Every row gives one point. Each copy is the shape, with its points in the same order, turned, moved and blurred by noise. Say if it was mirrored as well.

Shape:
[[-11.7  -0.2]
 [  3.7  -0.8]
 [  3.9  -2.4]
 [ -0.3   3.5]
 [  0.4   1.1]]
Copy 1, 5 rows:
[[-12.1   4.1]
 [  2.6  -1.3]
 [  2.2  -3.0]
 [  0.1   3.9]
 [  0.1   1.6]]
Copy 1 is: only turned
Copy 2, 5 rows:
[[-11.6   6.6]
 [  1.9  -0.1]
 [  2.6   1.2]
 [ -4.0  -1.8]
 [ -2.0  -0.1]]
Copy 2 is: mirrored
Copy 3:
[[-8.1  3.3]
 [ 5.2 -0.8]
 [ 3.3 -3.3]
 [ 2.3  4.1]
 [ 3.3  1.8]]
Copy 3 is: only turned

Shape (8 x 3):
[[ 6.9  3.2 -0.1]
 [-9.1 -5.2 -3.8]
 [ 4.6  5.9  1.5]
 [-1.4 -0.9 -2.3]
 [-2.4 -1.2 -1.0]
 [-5.6 -6.3 -3.0]
 [-1.5 -0.8  6.7]
 [ 2.3 -2.3 -1.2]]
Copy 1:
[[ 4.4  4.9 -2.2]
 [-4.3 -9.3  5.2]
 [ 5.4  5.5  1.4]
 [-0.2 -2.7  1.8]
 [ 1.1 -2.3  3.2]
 [-4.3 -7.6  1.6]
 [-3.1  4.3  6.6]
 [-0.8 -0.5 -2.4]]
Copy 1 is: mirrored
Copy 2, 8 rows:
[[  2.7   0.0  -3.4]
 [-12.1  -5.8   4.5]
 [  1.4   3.5  -2.9]
 [ -5.4  -3.6   0.4]
 [ -6.1  -1.6   2.0]
 [ -9.7  -6.8   3.9]
 [ -2.7   2.1   6.7]
 [ -1.7  -3.5   0.9]]
Copy 2 is: only turned

Shape (10 x 4):
[[ 4.0  1.5 -2.0  3.2]
 [-9.7 -3.4 -1.0 -2.7]
 [ 0.8  3.8 -2.5  4.5]
 [ 7.3  2.0 -1.6  2.0]
 [ 3.6  1.0  3.4 -2.5]
 [-9.6 -9.5 -2.3 -2.4]
 [-5.1 -6.7  4.9  0.4]
 [-4.3  1.5  0.5  1.7]
 [ 5.5  3.8 -1.4  7.2]
 [-3.1 -1.9  1.1 -0.1]]
Copy 1 (10 x 4):
[[ 5.9 -0.2  1.2  3.3]
 [-8.9  2.8 -6.2  0.1]
 [ 5.1  3.9 -0.8  4.6]
 [ 7.1 -1.2  2.6  2.5]
 [ 0.3 -1.0  6.0  0.6]
 [-9.6 -1.1 -8.3  2.7]
 [-7.9 -0.8  0.2  5.6]
 [-1.5  4.2 -1.3  3.4]
 [ 9.0  2.3  2.7  6.7]
 [-3.2  0.1 -0.9  2.8]]
Copy 1 is: only turned
Copy 2:
[[ 4.1 -0.2 -4.3  1.6]
 [-7.7  0.5  3.0 -5.6]
 [ 0.7  2.4 -3.2  2.0]
 [ 7.1 -0.7 -5.1  0.7]
 [ 6.1  3.1  1.5 -2.9]
 [-8.9 -3.9  3.8 -9.6]
 [-2.2 -3.1  7.6 -3.9]
 [-2.2  2.4  0.2  0.6]
 [ 5.0  1.1 -3.5  5.5]
 [-0.9  0.4  1.9 -3.1]]
Copy 2 is: only turned
Copy 3 (10 x 4):
[[ 1.1  2.3 -0.3  6.0]
 [-4.6 -4.6 -1.4 -7.0]
 [-2.9  3.0 -0.7  5.7]
 [ 3.4  5.4 -0.8  6.9]
 [ 4.4  2.8  2.9  0.2]
 [-3.6 -9.7 -4.4 -6.5]
 [-0.6 -8.2  2.5 -3.6]
 [-4.5 -0.9  2.5 -0.1]
 [ 0.1  3.6  0.9 10.0]
 [-1.2 -2.2  1.0 -1.0]]
Copy 3 is: only turned
Copy 4, 10 rows:
[[  2.9   0.0  -0.9   3.9]
 [ -2.0   8.2  -0.6  -8.9]
 [  2.7   4.5  -3.2   3.3]
 [  3.1  -1.1   0.1   6.0]
 [  1.5   3.4   6.6   1.5]
 [ -0.4   4.5  -1.5 -14.7]
 [  6.2   6.8   3.2  -8.2]
 [  2.0   7.6  -0.8  -0.3]
 [  6.3   1.1  -3.5   6.9]
 [  1.3   5.2   0.8  -4.0]]
Copy 4 is: mirrored

Shape:
[[-7.0 -2.5  1.8 -2.1  0.4 -2.5]
 [-4.4  0.0  5.4 -6.7 -8.0 -2.1]
 [-1.6 -7.7  5.9 -7.7 -5.1 -1.8]
 [ 0.1 -8.4 -1.5  4.5 -7.3 -0.7]
 [ 3.2  2.3  1.8  2.2 -6.3 -2.8]
 [-5.5 -2.5 -3.4  2.1  2.5  2.6]
 [-1.3  3.6 -2.2 -2.6  0.9  7.8]
 [-2.7 -2.2  3.2 -0.2  3.5 10.1]
 [ 4.2 -6.2 -3.2  2.4  4.2  0.5]]
Copy 1:
[[ -4.5  -1.1  -2.8  -2.0  -2.1   2.0]
 [  0.4   1.7  -5.2  -8.8  -6.8   2.5]
 [  1.9  -4.1  -7.7  -7.0  -4.4   7.0]
 [  3.8  -0.2 -10.1   5.6  -4.7   2.5]
 [  6.6   2.4  -3.2  -1.2  -4.5  -3.8]
 [ -3.3   2.7  -2.6   4.0   1.7   3.8]
 [  1.6   8.4   0.7  -1.2   3.9   5.0]
 [  0.6   3.8   3.5   2.1   1.0  10.7]
 [  4.6  -3.2  -2.9   6.1   5.2   2.7]]
Copy 1 is: only turned
Copy 2:
[[ -5.1  -1.7   2.3  -0.8   0.3  -3.9]
 [ -0.7  -5.6   3.2  -3.5  -8.7  -4.6]
 [  2.8  -7.0   2.3  -7.3  -1.4  -5.7]
 [  0.1 -10.7  -6.0  -0.5   2.0   1.3]
 [  3.4  -4.7  -2.1   4.4  -6.2   1.0]
 [ -5.6   1.2  -2.8  -1.4   3.0   1.8]
 [ -0.7   6.3  -3.7  -4.1  -3.4   3.8]
 [ -1.5   6.1  -6.8  -7.2   0.9  -2.2]
 [  3.3  -0.4  -2.9   0.1   7.7   3.4]]
Copy 2 is: mirrored

Shape, 11 rows:
[[ -3.0   3.8  -1.3   1.6   4.8  -2.8   5.3   3.1]
 [ -4.4   1.3  -3.6   5.7   1.2   3.0   0.1   3.3]
 [ -3.9   0.0  14.5  -5.0   3.8   3.1  -9.8  10.8]
 [  2.5  -2.3  -1.9   3.2  -1.6  -6.7   3.4  -1.3]
 [  8.8  -0.7   1.9   4.9   4.4  -0.8   5.0  -3.0]
 [ -4.7  -2.4  -3.1   4.8   5.8  -4.3   1.8  -1.6]
 [  0.8  -1.5  -2.1  -4.0   4.4   2.9   4.9  -0.9]
 [ -4.1   5.7   1.8  -0.9   2.1   1.7  -8.3  -1.0]
 [  4.1  -1.1   0.3  -4.9   1.1   2.2  -2.6  -0.8]
 [ -4.7   0.9   0.7   3.7  -0.6  -2.3   5.7  -2.4]
 [  2.8  -0.4  -1.5   1.3   0.7 -10.1   5.0   2.5]]
Copy 1 (11 x 8):
[[ -4.6  -3.2  -1.8   5.2   6.0   0.1   1.7   4.6]
 [ -5.8  -0.1  -5.3   4.6  -0.3   0.4  -4.1   4.7]
 [-13.2  -1.4   0.8 -14.2   7.9  -4.4  -9.6   3.6]
 [  0.6  -6.4  -1.5   3.0  -1.5  -3.4   3.6  -1.3]
 [ -4.1  -5.0  -2.8   2.2   0.9   3.5   5.8  -7.7]
 [ -2.3  -7.3  -5.2   7.0   3.9  -2.7  -2.5  -0.3]
 [  0.6  -4.0  -1.2   1.6   5.0   6.9  -1.5  -0.2]
 [ -4.9   5.3  -0.2  -0.5   4.2  -3.4  -7.9  -1.9]
 [  0.1   0.0  -1.0  -5.1   3.0   1.9  -2.9  -4.4]
 [ -3.0  -5.4   2.7   7.5   0.5  -1.8  -1.5   2.1]
 [  1.0  -6.7  -2.2   2.3   3.0  -5.2   6.7   1.0]]
Copy 1 is: mirrored
Copy 2 (11 x 8):
[[ 0.6  2.1  1.1  3.6  4.1 -6.9  5.9  4.2]
 [-1.3 -0.6  1.5  6.5  4.3  1.4  3.1  3.3]
 [17.0 -7.4  3.8  6.4  3.7 -5.0 -7.2 -4.8]
 [-1.3  5.3  0.2 -4.1  0.9 -2.7 -0.1  6.4]
 [ 2.8  4.4  0.9 -7.9  7.2  1.8  5.8  3.9]
 [-5.5  0.0  1.5  0.0  6.3 -4.7  1.1  2.8]
 [ 1.5 -2.1 -3.3 -2.2  0.6 -2.7  7.2 -1.0]
 [ 3.8  3.4 -0.9  7.2  5.7 -1.0 -2.3 -6.2]
 [ 4.2  0.3 -4.9 -2.1  1.1  0.7  0.2 -3.6]
 [-2.3  3.8  4.9  0.6 -0.1 -4.2  3.7  1.9]
 [ 0.3  5.9 -1.5 -4.4  1.7 -8.2  0.4  8.8]]
Copy 2 is: mirrored
Copy 3:
[[-0.9  2.8 -0.6  4.8  4.8 -2.5  3.9  3.9]
 [ 0.7  3.7  0.1  4.9 -1.7  3.1  8.5 -0.9]
 [17.2  5.0 11.6 -4.1 -0.5 -1.2  5.0  7.1]
 [-3.8 -2.9  3.3  7.8  0.9 -1.0 -1.9 -0.3]
 [ 1.2 -2.2  1.2  7.5  7.2  7.7 -4.0  1.4]
 [ 0.2  2.4  1.4  7.8  3.9 -2.4  4.2 -4.5]
 [ 0.5 -2.3 -1.2 -0.1  8.2  1.3  3.2 -0.3]
 [ 7.8  7.7 -0.8 -1.1 -0.7  1.4  1.2 -2.4]
 [ 6.6 -4.1  0.9 -1.8  3.4  2.1 -2.0 -2.1]
 [-3.8  3.5  5.5  3.1  5.9 -0.7  1.9 -1.6]
 [-3.7 -1.6  1.0  6.9  1.4 -4.7 -3.7  4.2]]
Copy 3 is: mirrored
